Every row gives one point. Two turns around zero, p and q, are shown by what they do to some points. Where does a point land after both, in the order given? Backwards means that the second turn is done in reverse. Each puzzle has new turns, and all numbers are rounded.

Turn p:
[ -4 -22  24] => [ -3 -16  29]
[16 22  3] => [16 22 -3]
[ 16  45 -23] => [ 15  38 -34]
[-10 -41  -3] => [-10 -40   7]
[ 12 -10  21] => [13 -5 22]
[-31   7 -22] => [-32   2 -21]
Turn q:
[-1  4 18] => [-1  3 18]
[  3 -25   3] => [  9 -24   2]
[-47  40 -28] => [-57  28 -23]
[ 21 -14  -8] => [ 23  -8 -10]
[24 -5 16] => [26  1 14]
Where do these land?
p, then q: [-10  -2 -17] => [-11  -8 -15]
p, then q: [  8 -43   8] => [ 19 -37  15]
q, then p: [ 20  32 -43] => [  6  25 -51]
p, then q: [-11   6  25] => [-10   9  25]
q, then p backwards: [-7  7 27] => [-8 -2 27]

Turn p:
[ -7 -14 -13   7] => [ -4 -16 -13   5]
[ -2 -47  -2   8] => [  7 -47   0   5]
[21 13  4 16] => [18 16  3 17]
[ 15 -24  -3 -57] => [ 18 -17   2 -59]
[-11  36  -6  13] => [-17  32  -9  15]
[-16  37  20  14] => [-23  33  17  18]
Turn q:
[ -4 -32 -22  -5] => [ -2 -35 -16  -6]
[ 5 -5 -9 18] => [ 2 -6 -9 18]
[72 17 11  0] => [70 22  6 11]
[-33 -15  14   0] => [-32 -14  17  -5]
[-17  36  12  -3] => [-18  37   7  -5]
[-22  -1  -5 -12] => [-20  -3  -4 -15]
Where do these land?
q, then p: [ 13 -14  20   3] => [14 -7 22  6]
q, then p: [ 10   7  16 -20] => [ 10  14  16 -16]
p, then q: [-37  -7 -11  -8] => [-32 -17  -8 -14]
q, then p backwards: [37 31 13 38] => [35 30  9 42]
q, then p: [-24 -17 -38 -14] => [-15 -27 -32 -22]

Turn p:
[-21  -7 -40  -7   1  -2  22 -15] => [-24  -2 -43 -12   3   0  12 -11]
[ 10 -25  32 -35 -30  -2  -9  10] => [  8 -33  33 -27 -23 -17   3  14]
[ 34  -1 -21  53  -3 -12  33 -52] => [ 19  13 -28  40  -8  -5  32 -66]
[ 15 -11 -15  41   9 -11  36 -13] => [  7   0 -21  33  16  -2  35 -30]
[ -5  11  24 -35  26  15 -11  21] => [ -1   7  30 -32  24   7 -19  20]
[-34  13   9  -4   7 -19   2   6] => [-34  10   6   5   9 -14  -8  13]
[  2 -21  34  -7 -29  38 -19  31] => [ 11 -34  39  -9 -22  32   1  31]
[-19  -4  -2  -1  12  -4 -29  -4] => [-11  -7  -4   5   4   0 -34   4]
[-12  22   8 -28  16  14 -26   4] => [ -6  17  13 -25   5   9 -34  13]
[ 43 -30 -23  31 -15 -20  12   4] => [ 42 -22 -26  28  -5 -16  30  -9]
[-13  54  -6  -8   5   1 -10   9] => [-12  50   1  -6  -3   4 -16  20]
Turn q:
[ 28  51 -40  -3  10 -19  47   4] => [ 26  51 -46  -9  20  11  41   1]
[-25  -8  -6   4 -19  34   4  -9] => [-27 -12   3   2 -22  28   2 -13]
[  6 -19  39 -30   9   3  12   5] => [ 17 -13  46 -17   3  -4  12   7]
[ 30   2 -41  50 -13   9 -17  16] => [ 18 -10 -57  41 -10  11 -18  -1]
[ 15 -24 -52 -17 -17 -23   2 -42] => [  7  -8 -45 -44 -17 -20  -2 -41]
[ -6  -7  67 -30 -10   3 -14   1] => [  5   1  71  -8 -15 -10 -13  14]
[ 4  1  5 -7 17  2 -7 -5] => [ 4  0  8 -5 16  1 -8 -4]
[-34   0  18  19  -6 -12   5 -20] => [-36   7  15  14  -7 -20   8 -13]
[ 12 -15  11  25  48  -2  -7  40] => [ 17 -30   2  33  46  -7   0  26]
[ -8  26   5  -2  -8  20 -24  -2] => [-11  19   7   5  -5  21 -27   4]
[-21  -7  -6 -12 -10 -15  -2  12] => [-17  -5  -4 -15  -9 -11   3  19]
Where do these land?
q, then p: [ 10 -20  19  17 -13  -4 -17 -13] => [  7 -15   7  23 -20 -17  -9 -11]
q, then p: [-11  27  -6  -4  23  31  -3 -15] => [-12  16   7 -10  12  35 -22 -14]
p, then q: [ 18  14 -10  22  53 -21  -6  43] => [ 27   6 -19  31  62   0  -7  17]
q, then p: [-41  -3  20  -5 -19  22  -7   8] => [-33 -18  26   6 -14  18   0  21]
q, then p: [  8  -2 -50   0  32  11  18 -10] => [  1   1 -40 -28  26  17  -2 -27]
p, then q: [-12  -4  -8  14 -19 -22 -22 -33] => [-20   2 -21   7 -28 -23 -20 -14]
q, then p: [ 23  -1  17  18 -21  25 -16  65] => [ 44 -23   8  34  -7  33  20  40]
p, then q: [  9 -16   4 -11 -20 -22  27  22] => [ 11  -8  -2  -8  -2 -21  41  14]
q, then p backwards: [ 12  -8  11  18  -9 -22  19 -31] => [ 21   3   6   8 -10 -27  18 -29]
p, then q: [-24 -12   7 -83   3  11   6 -27] => [-22  -4  34 -80  -4 -10 -13  12]
p, then q: [  7  26  -2  16 -10 -10   0  -9] => [ -1  28 -10  16 -10  -1   1  -3]

Turn p:
[ 23 -27  39  -5 -31 -24  16 -16 -21  14   9] => [ 13  -6  41  -6 -25 -30   7 -31 -13  23 -19]
[ 10  14  -2 -11   7  33  25  10  28  27  20] => [25 21 13 18  7 22 34 28  8  4  7]
[-34  10 -10  16  25  12   6  29  -1   8 -14] => [-29  -1 -12   4  18  20  -3  39  -6  -4 -14]
[ 30 -27 -20  29  12  34 -12  20   2   3 -28] => [ 27 -43 -11  18  -1  40 -17  10   0 -12 -19]
[  0   2 -24  12  32  18 -32 -33  12  11  21] => [  3  -2 -14  21  28  32 -12 -15   5  17  42]
[-12  27  10   3  -8   8   9  16 -27 -25 -15] => [-15  16  -9 -11 -13  -5  -7  11 -30 -30 -13]
[ 26 -26 -16   1  35 -34  -5 -25 -22 -26 -27] => [  5 -45 -23 -18  33 -14  -5 -44 -12  -6  -8]
[-27   9  -6 -28  -2  28   3 -11  36  27 -25] => [-11  29   2 -10   4  44  21   4  41   1  -7]
[-18  20 -40 -31 -28 -38  -2 -29 -24 -12  31] => [-19  23 -47 -13 -23 -41  20 -26  -1  23  32]
[ 11 -27  32  17 -35  32  29  22  18 -13  42] => [ 16 -16  56  23 -44  -8  18  30  -4 -15  18]
[-24  25  20 -19   9 -37 -39  25  -9 -12   9] => [-15  26  -7 -36  15 -34 -42  19   0   8  10]
[ 15   1  17  15 -16 -32   2  -8   8  -1 -24] => [  1   0  10   9   2 -25 -13 -24  13  -9 -30]
Turn q:
[ 11  -6 -13 -43  -3 -17   9 -42  22 -15   0] => [  4 -22   0 -44  -9   3  18 -39  21 -13   6]
[-22  11   5 -37   7  13 -38  21 -14 -26  33] => [-22  15  15 -37  16  11 -32  26  -8 -27  30]
[  8  11 -17  10 -36   2  16 -18   9  23  21] => [ 14   7 -40   0 -26  10   5  -7  14  21  14]
[-26 -17  -2   7 -59  39  -5  -3 -17 -38  23] => [-13   8  -8  16 -55  36 -21  21   6 -41  28]
[  8  12  38  14  14  19  -1  -9 -15 -21  -8] => [  0  29  28  23  16  18  10  -7   1 -17  -3]
[ 26   7   5 -32   7 -12  33  22  17  11  -5] => [ 33  -7   2 -31  10  -8  35  16  -3   8 -12]
[ 18 -10  -4  32  66   5  31  56 -24   8 -12] => [  2 -20   2  41  59 -11  31  37 -47   6 -23]
[-13   4  15  23  16 -16  -6 -30   5  -2  -3] => [-21  11  12  18   5 -14   5 -31  10   8   5]
[ 11 -19  12   6   1 -51  -1   0 -15 -10 -10] => [ 18  -6  14   8  -4 -42   2 -25 -22 -13   5]
[  3   1 -24 -21  -5   9   3 -14 -32  -3 -17] => [ -2  -7 -13 -15  -7  23  -8 -18 -25 -14 -19]
[ 27 -21  -1  35 -18   3 -15 -26  -2  -3  -8] => [ 21 -10  -6  40  -9   6 -17 -29  15  -6   3]
[-36  13  11 -32  20  30  -6  22  32  55   8] => [-23   2  20 -36   9  16  -5  42  12  63  -7]
[-14  15 -26  41  -9 -25 -19  22  35  22 -21] => [-10  -1 -28  20  -2 -50 -22  14  26  25 -26]
Where do these land?
q, then p backwards: [-13  -6 -30  -6  29  38 -32 -22  -6  12  22] => [-36 -17 -11  17  38  11 -39 -18  -4   5 -15]
q, then p: [-28  -9   2  -1  26  53  -5 -34 -30   5   5] => [-35  10  21   2 -13  59  -5  10 -23   0  19]
p, then q: [ 31  -1  -3  11 -39  -7  28   0  21  -4  -2] => [ 26   3  -8  26 -21 -24  21 -15  22 -16  -9]
q, then p: [ 29 -10   9  -2 -25 -48   7   2 -21  -9 -31] => [ 21  -7  -9  -1  -9 -36  -7 -53 -13 -13 -18]
p, then q: [-42  35 -40  29  34  23 -14 -11 -33 -13  23] => [-58   2 -44  13  13  19 -25  24 -38  -1  24]
q, then p: [-23 -19   0   6 -35 -29  -8  21  13 -11   7] => [ -1  -2  -2  -2 -28 -47 -19   6  19   9   2]
q, then p: [ 11  16  37   0 -21 -32   4  18  13   7  -1] => [ 28  28   3   8   9 -41  -1  -4   3  -1 -19]
q, then p: [ 11 -11  -1  -3 -10 -18  27  44  -6  18   1] => [ 26 -17 -12  -3 -11 -26   5  12 -19  15 -32]
p, then q: [-19  19 -21  10  20  36 -36 -23 -10  33   4] => [-26  11 -26  12  22  48 -26  15   5  27   3]
q, then p backwards: [ 35  -8   7  -3  -2 -35  -1  24   8 -23   7] => [ 40   6   5 -10   9 -16   9  13  16 -31  16]
q, then p: [ -8 -12  13  31  43  34  -8 -30  -7   4   5] => [-34  -4  31  29  21  39  -7   6 -16   4  13]
p, then q backwards: [ 20   7  23 -24 -25   4   4  18   2 -22  -9] => [  8   5  14 -27 -30 -18   0  12   1 -21 -16]
q, then p: [ -5  -9   4 -28  16  31   9  -1  60   8 -58] => [  1 -11  43 -27   8  30  13   6  51 -20 -49]
q, then p: [  1   7   1 -18 -11 -50  25  -7  -4  -3  27] => [  7  13 -13  -7  -8 -42  37 -17 -10  18  12]

Turn p:
[-20 -12  17  21   4  15 -22  16  13  11 -23  12] => [-22 -10   8  28   0   7 -18  11  24  23 -13   0]
[ -3  16 -14   3  35   4 -17   9 -22   1 -18 -64] => [ -4  21 -33  13  41  26 -17  -8 -35  14   7 -32]
[-46   7  17   0 -14  26 -18   0 -21  21  -8  12] => [-42  10  17   2 -21   6 -19  11  -8  37   3  11]
[-10  -7 -10   5 -10 -37 -10 -31  -1 -17   1  14] => [  2  -1 -13   3  -7 -40 -14 -15  -7 -16  -5  27]
[ 35 -33   8  -2 -10   0  38 -39  32  13  20  44] => [ 30 -46  33 -22 -19 -10  30 -32  29 -16  -9  30]
[ 19  19 -38   8  13  16 -38 -13  24   3  32 -41] => [ 30  -1 -50  -3   5  33 -25 -17   6   2  46  -4]
[ 12 -16 -18   6 -26   6  -6  16  -8 -14   9 -23] => [  8 -10 -13   4 -22  10 -13   8 -14 -23   4 -27]
[-14  12  25 -10   1 -28   5  30   6 -19  -1   9] => [-13  17   6  -2  16 -32   8  31  15  -8  -2 -11]
[ -9 -13 -21 -20  12  -2  31 -35  41 -23  -8  -5] => [-17 -13 -29 -22   9  -5  26 -43  20 -26 -11  11]
[-24   6   1  47  -3   9  28  25   5 -11 -11  15] => [-24   5   9  51 -16  -6  31   4  13   0   4 -10]
[ -3  -9  -8 -26 -15 -41   8   0 -21  20  20   5] => [ 17  -9  -5 -30 -10 -37   7  16 -29   9  -6   3]
[ 31   4 -19  -7  25   6   6  14   1  -4  13  42] => [ 30  -3   2   2   6  19  29  25  10 -13  -3  34]
[ 18  35  20 -31 -26  15  18  26 -11  25 -40   1] => [  6  47  30 -24 -12  18  12  12   6  22 -35 -30]
[ 14 -10  40   6  14  11 -23 -18 -37  -7  13 -21] => [  0  -7  37   1  29  10 -38  -4 -29  -7  20  -2]
Turn q:
[ -7   4 -11  11 -11  -6  -6  -9  15   0  -2 -31] => [-13  -2   2  21   0  -4  -6  -4  17   8   2 -27]
[ 60  14   2  29  -9 -23  12 -25 -15  16  15  13] => [ 52  27   9  14 -10  -7  23 -13 -13  24  40  -3]
[ -8  17  43 -13   5 -13  13   1 -13  15   4 -41] => [  4 -14  49 -17  -2   6   6  -4  -6  13 -22 -34]
[-18   2   3  23  -4  19 -29  -7  14  16  14  13] => [-18  11   8   5  12   0 -29  -1  15  22  12  24]
[-16  21  -4  20  11 -14   9  20  10  -3  16  19] => [-10  26  15   3  25 -11  15  19   6 -11   2  13]
[ -4  -7  14  16   0  26 -20   2  11 -47   9  -6] => [-11 -16  15  25   7  10 -30 -13   1 -35  12  15]
[ -6   3 -11  -2  19  37   2  85   3 -18   9   5] => [-27  -4  -1  12  24  49   4  58 -23 -35 -11  23]
[ -6  20 -13 -26  20  29   3 -20   7   7  11  -3] => [ -8  15 -15 -21  22  28  -7 -27   3   2 -10  -9]
[ 18 -16   3 -14   3 -25  -8 -22  -7   3 -64   8] => [ 42 -19 -33  -1 -19 -38 -12  -3 -10   9 -28  -8]
[-10   8  -8  25  -6 -12 -10  22 -47 -12   7   8] => [-22  19  15  12 -14 -19   5  14 -43  -7   9  10]
[ -6  15   5  17 -14  37   6 -19  13   0 -59  10] => [ 17   9 -15  35  -9   3 -23 -19  13  11 -52  23]
[ -7 -45  -8  19  10 -22   5 -22  10  13  15   0] => [ -9 -29  -9  -1  11 -29  20 -11  15  22  29   8]
[  9  10 -11 -97  -9  -9   6  22  -3  -1  16  -7] => [  0   2 -23 -70 -24  36   7  20   3 -34  -7 -43]
[  1 -45  -3  -7 -15 -25  19 -29   1  12   9  11] => [  4 -24 -14 -18 -22 -24  29 -17  21  14  21   8]
Where do these land?
p, then q: [ 16  52  18   8   7  -6 -14   8 -18 -14  48   0] => [  9  31  40 -18  21  26   5  14 -14 -20  40  -6]
q, then p: [ 34  37   8  -3 -19  12   3  38   8  14  48   5] => [ -4  23  33 -13  -2  41  13  26  23  -1  44 -20]
p, then q: [ 13  -1  10 -14 -12 -27  27  24  24 -10   9  -3] => [ 13 -19   2   4   4   0  24  11  15 -25  -4 -36]
q, then p: [-15 -33   1  17   2  -8  -3 -42  -7  11 -12 -30] => [  4 -38  -7  -1  -4 -30 -14 -33 -15  25  -8   2]
p, then q: [-17   4 -17  -3   3 -26 -21  20   3   5 -18  -3] => [ -8  15 -22  14   8 -13   2  29  -8  13  -6 -14]
q, then p: [-30 -24   2  23  27  15  14 -11  13  25 -20  -1] => [ -5 -27  -4  16  13  -7  17 -13   5  34 -33  24]
p, then q: [  0  27  21 -16 -34  -6   9  15 -18  10 -23   6] => [ 14  17  29  -5 -17   3 -11  17   3   4 -33 -27]
p, then q: [ -1 -23 -22  32  14  -7  -2 -50  -2   6 -21  27] => [ 22   7 -22  11 -10 -42  -2 -27   1  18   9  43]
p, then q backwards: [ 44  17   5  10 -18  15 -15  44 -14 -14  25  -8] => [ 51  27   9  -9 -19 -15 -14  36  15 -13  11 -10]
q, then p: [  1 -21  -5  -9  40  10  -9 -45  15   4 -41  -8] => [ 26 -27 -34   4  18   8 -17 -32 -18   8 -32  26]
p, then q backwards: [-12 -26  -4 -34   7 -10  14  11 -28   8  -6   9] => [-21  -9   7 -15  23  -6   9  29 -28  13 -14   2]
q, then p: [ 15  45 -29  -1 -19  22   6  10  -3 -13  38 -14] => [-24  36   5   5  -8  28   5 -13   3  -3  53 -10]
p, then q: [-17  -4  10  -5   2   0  12  19  -9 -44 -20   4] => [-21   1  15  17  13 -18   0   4  -5 -32 -30   0]
q, then p: [-31 -50   3  -4   1  15 -22 -41  37  12  -7  15] => [  3 -45 -37 -16  -7 -17 -15  -8  30  17 -19  43]
